Each row of a before or after table is a point. One or more steps were done to the points. Then noise was added and the rows were shuffled. The steps act on columns, c1 being the first. Write out the steps. A step turns or swaps two columns, mirrors them in a line or flattens them onto one, adds a multiple of one to another, or multiplies or shifts one. Angles are multiples of 10 degrees, from the lower column toward the higher: turns from -170 to 170, lines from 10 to 170 but not 90. Use the fewest steps. Two steps may share a column if one is a turn and the other turns, adds or multiplies; they go together, in the order done. Otherwise the lowest column goes first.

Before (9 x 2):
[[ -4 -25]
 [-60  -1]
 [ 33  44]
 [ 23  43]
 [ -7 -15]
 [ 11  23]
 [  6  27]
 [ 16 -16]
 [-38  -1]]
After, 9 rows:
[[-32  18]
 [ 51  22]
 [ 42  25]
 [-52  29]
 [-13  -8]
 [ 19  21]
 [  5 -22]
 [ 21  14]
 [-16 -20]]
Steps: turn c1 and c2 by -30 degrees

Before, 10 rows:
[[ 50  20  52]
 [  4 -22  60]
 [ 35  22  57]
 [ 51 -13  55]
 [-57 -50  -8]
 [-24 -40 -14]
 [-12 -39 -11]
 [ -9 -43  -6]
 [  9  15  22]
 [-55 -45 -14]]
After:
[[-56  35  40]
 [  3  45 -44]
 [ -8  30  26]
 [ 37   7 -57]
 [ 48  38 -38]
 [-22  28  31]
 [  8   1 -28]
 [-60  39  33]
 [ 44   9 -54]
 [-15  30  33]]
Steps: turn c2 and c3 by -150 degrees

Before, 14 rows:
[[ 24  37   6 -28]
 [-22  51 -32   8]
 [ 22 -28  -1  32]
 [ 42  30   6 -27]
 [ 44 -17  -9  16]
 [ 39 -44 -20  52]
 [  3  48   8 -24]
 [ 14  36   5 -36]
 [-12  48  -2  30]
 [ 48 -17  -2  25]
 [ 34  49  -2   1]
 [-18  42   1  16]
 [ 28  38  -9 -20]
 [-11  36   6  32]]
After (14 x 4):
[[ 23 -41  -6  -7]
 [-35 -35 -11   5]
 [ -9  15  11  48]
 [-30 -40   0  15]
 [ 26  39  28  59]
 [-16 -48  -7  28]
 [-38 -35 -13  -6]
 [ -3  17   6  54]
 [ 32 -48  -9   3]
 [-42 -27 -11  21]
 [ 20 -56  23 -15]
 [ 14  27   5  36]
 [ 32 -34 -13   4]
 [-22 -48 -15 -10]]
Steps: mirror c1 and c4 in the line at 60 degrees; turn c2 and c3 by -170 degrees

Before (13 x 6):
[[-34  -6 -42 -47 -33 -32]
 [ 49 -48  -4 -12 -12   3]
 [ 53 -10  55   2 -59 -37]
 [-32 -26  25  50 -29 -22]
 [-14 -21  10  12 -36  35]
 [ 10  11  13   4  17  33]
 [-29 -11  21  44  23 -16]
 [ 35  14  25 -31  -2  -4]
 [ 57  57  -8  49  36   8]
 [ 13  43 -33  23 -60  19]
 [ 17 -37  -1 -45 -29  17]
 [ 15   0  12  11  16  56]
 [ 35 -20  10  -9 -33  22]]
After (13 x 6):
[[-34  19 -17  49 -29  33]
 [ 55   8   5  48  37 -56]
 [ 53  47 -39   3 -60  27]
 [-16 -35 -23  11 -37  10]
 [ 15 -48 -31   9  14 -16]
 [ 13 -15  24  23 -60 -51]
 [  8 -20 -24   4  17 -18]
 [ 35  14 -22 -31  -2  -9]
 [ 14 -26  -5 -45 -28  30]
 [-29  18 -16  44  22  16]
 [-32  16  51 -48 -32  12]
 [ 37 -23 -17 -10 -31  10]
 [ 48 -19   1 -13 -11  43]]
Steps: turn c3 and c6 by 160 degrees; turn c2 and c6 by -70 degrees

Before (14 x 8):
[[-29  19 -32 -13   5  -5  24  -9]
 [  9   5  -5  -3  14   0  31  29]
 [-34  27  34  11 -24   0  -8   7]
 [ -6  27 -15 -14 -11 -10  23  16]
 [ -3 -32 -10  31  13  49 -27 -36]
 [-13 -52  45  44  15  31 -24 -38]
 [ 40   3  -5  30  23   3  14 -16]
 [  1   7   6 -16  15  36  27 -40]
 [  0 -12 -22 -10   5   5  41 -31]
 [ -9   1   1 -29  10  27  52 -37]
 [-40  20   2 -14 -60 -12  -6   4]
 [-16   6  42 -11 -46  -1 -18  13]
 [ -3  18 -19 -47  16 -16  19  -9]
 [  1  -1  -5  38   8 -15  -7 -14]]
After (14 x 8):
[[-26 -10  48  41 -46  17 -51 -34]
 [-23  11   5 -12 -55 -30  18   3]
 [  0  -9 -21 -12  12 -10  31  14]
 [-12   6  47 -14 -25 -12   3  15]
 [  2  -4 -25 -45   3 -11  18  -7]
 [-29  13  35  12 -14 -21  27   8]
 [ 28 -12  -9  28  -4  23   8 -17]
 [-28 -47 -14 -26 -47  16  18 -37]
 [-25  -4 -38 -17  -9 -23  25 -10]
 [ 12  11   1  34 -12 -10  -5 -11]
 [-22 -23  -3 -17 -45  24  20 -43]
 [  7 -27 -14   1  55   4  16  23]
 [ -5 -35 -36  -8 -41   5   1 -27]
 [-33  17   4  35 -43  35 -41 -40]]
Steps: turn c1 and c6 by 40 degrees; turn c3 and c7 by 20 degrees; turn c2 and c7 by 70 degrees; add 1.5 times c8 to c5

Before (14 x 9):
[[-12  -9  -1 -11  -2 -16   9 -11  -2]
 [ -5  13   3   6 -10   8  11   1   6]
 [  8   6 -15  -6  -6 -11  -8 -15  -6]
 [  5   6   1   1  12  -8 -11  -5  -5]
 [  9  12  -7   1 -10   3 -10  -3  -6]
 [ 14   9  -7  -7   0 -15   7 -15   2]
 [-10  -3 -20  14   5   7  -3  10  18]
 [ -2   1   1   6  -7  -8  19 -11 -11]
 [  7   1 -12   2 -11 -10  -1  10  11]
 [  2 -14 -14  -2 -12 -10  11   0  13]
 [ -4  13  -9  -3   9  -4  13   1   0]
 [  6 -12  -9   3   9   8  -8   9   6]
 [  1  -2   4  17 -10   4  11  10   9]
 [ 10 -13   0  -1  -8 -14  15  -9  16]]
After:
[[ 14   9 -21  -7  -1 -15  28 -15  17]
 [-12  -9  -3 -11  -1 -16  -9 -11   9]
 [ -4  13 -27  -3   3  -4   7   1  -1]
 [  1  -2  12  17  -4   4  13  10  -1]
 [  6 -12 -27   3   3   8   1   9  -3]
 [-10  -3 -60  14   2   7 -18  10   8]
 [  8   6 -45  -6  -2 -11   4 -15   9]
 [  9  12 -21   1  -4   3   4  -3  -3]
 [ -2   1   3   6  -3  -8  16 -11   0]
 [  7   1 -36   2  -4 -10   9  10   1]
 [ -5  13   9   6  -4   8   3   1   5]
 [ 10 -13   1  -1  -3 -14  30  -9  25]
 [  5   6   3   1   5  -8  -3  -5   0]
 [  2 -13 -42  -2  -4 -10  14   0  13]]
Steps: add 1.5 times c1 to c7; multiply c3 by 3; multiply c5 by 0.4; add -1 times c8 to c9

Before (14 x 11):
[[-18   2   9 -29  12  16  21  15  22 -12  -8]
 [  7  15 -15  14   9  -9  28   1 -26  32 -12]
 [-18 -10 -15  -3   4  -1  17   2  -5  12 -16]
 [ 16   3   0   4  -8   2  -3 -13 -12  16  -8]
 [ 27  -7  -5  -3 -14  -6  15 -18 -13   7  -5]
 [ 11 -10 -19 -10  -5 -12  12  13  -1  28 -11]
 [  4  -2  20 -26   7 -18 -12  -4  12 -21 -23]
 [ 20  -7  19   3 -27 -18  11 -18   6  11  -9]
 [  9  -9   0   0   9 -22 -11   2   7   1   2]
 [ 11  13 -12   4 -25  -6  22   4 -20   6  -8]
 [ -4  -7   2  18  13  17   0  16 -11  20 -27]
 [  7   3  10  -8 -13 -13 -18 -18   9   1  -7]
 [ 16  -1 -11   9  -3 -17   0  -7  -8  -7  -6]
 [ 10  -8  25 -11 -13 -17  -8 -13 -12   0   2]]
After:
[[ -7  -8 -19  45  13   7   0  22  11  22 -11]
 [ 20  -9  44 -21 -13 -10  -6  -1 -23   2  -5]
 [ 32   6  14  11 -10  10  -5   8 -14  16  -6]
 [ 22  17  28  10 -23  -5  20  21 -10   3  -2]
 [ 41  -7  60   9 -26  -6  10 -17 -18  10  -6]
 [ 56 -10  17  -4 -15   4  16   0 -24   6  -5]
 [-39 -15 -21   1   4  -2  17   4   0  11 -17]
 [-37   5  -8 -49  13   7  22  -7  29 -13 -26]
 [  8  -3   8 -40   7 -10 -11 -19  -6 -21 -38]
 [ 18 -10 -12 -16  -7 -18  11   4   4  28 -17]
 [ 19 -11 -15  -2  11 -23 -10 -11  -5   1   3]
 [ 12  18 -29  31  11  -8  26  21 -14  32  -2]
 [ 13   3  29 -12 -13  -1 -17 -19 -16   0 -11]
 [ 34  -3  -6  18  -1 -12  -2   0 -14  -8  -2]]
Steps: multiply c1 by 2; multiply c2 by 1.3; add -1.5 times c5 to c3; multiply c4 by 2; turn c4 and c11 by 20 degrees; turn c6 and c8 by 30 degrees; turn c8 and c9 by 60 degrees

Before (13 x 12):
[[ -6   7  13  13 -28  21  -5  -8  -9  11   8 -27]
 [  2   3  14 -17  11 -43 -19   2  30   1   2  10]
 [ 36  15  -2 -15 -11 -11 -10 -10  -9 -16   3   0]
 [-20   6 -19   6  36  14  -2  21   7  27 -17  11]
 [ -4  11  12  21   9   4  -2 -11  -7 -18 -17 -21]
 [ -8  24  13  24 -15  23  34 -15 -13  29 -31 -16]
 [ -8   1  32   4  -4  28   0  -5 -27  19 -31  -5]
 [-18   3  -2  -6  -2 -26  -4  13   2 -15   2  29]
 [ -5 -31  -7  22  17  29  40  39 -10  25 -43 -19]
 [ 12  35  24 -19 -15  -4 -11  12  14 -27   2  -5]
 [-18  -2   4 -27  29  -7  11  -5  17  -5  13  14]
 [ 18  25  30   4   9 -20 -10   2   7 -14  35  18]
 [ 13  -2   5  -2   5  -4 -12   0  37 -21   4  32]]
After:
[[-12 -24 -13  10   9  37  40  25 -14 -33 -43   8]
 [-10   4  23  -5  10  -1 -19 -42  47   2   5 -24]
 [-12  18   2  24   8 -12  -5   6 -12   9 -17 -21]
 [ 37  14   3 -10  15 -12 -10 -10 -14  11   1  -8]
 [ -3 -17  26  18  -4  -2  -2  28 -41   0 -30 -45]
 [-32  10  16 -20  10  -7   7  -8  25  -3  14 -13]
 [  8  20   3   1  13   1 -12  -6  58   0   8  21]
 [-13  16   0 -10 -13  13  -7 -26   3   0   0  25]
 [-37 -28 -18 -10  18  21  -2   9  12   5 -19  39]
 [ 11 -12   5  14 -27  -6  -4  21  -9   6   7 -30]
 [  6  13  22  17  21   3 -13 -20  11  29  35 -17]
 [  6 -27   2  27 -14 -14  30  25 -22  25 -34 -19]
 [ 18  27  31  -4  -8  11  -9  -3  24  32   0 -54]]
Steps: turn c1 and c5 by 40 degrees; turn c2 and c10 by 90 degrees; turn c3 and c4 by 30 degrees; add -1.5 times c3 to c12; swap c6 and c8; multiply c9 by 1.6
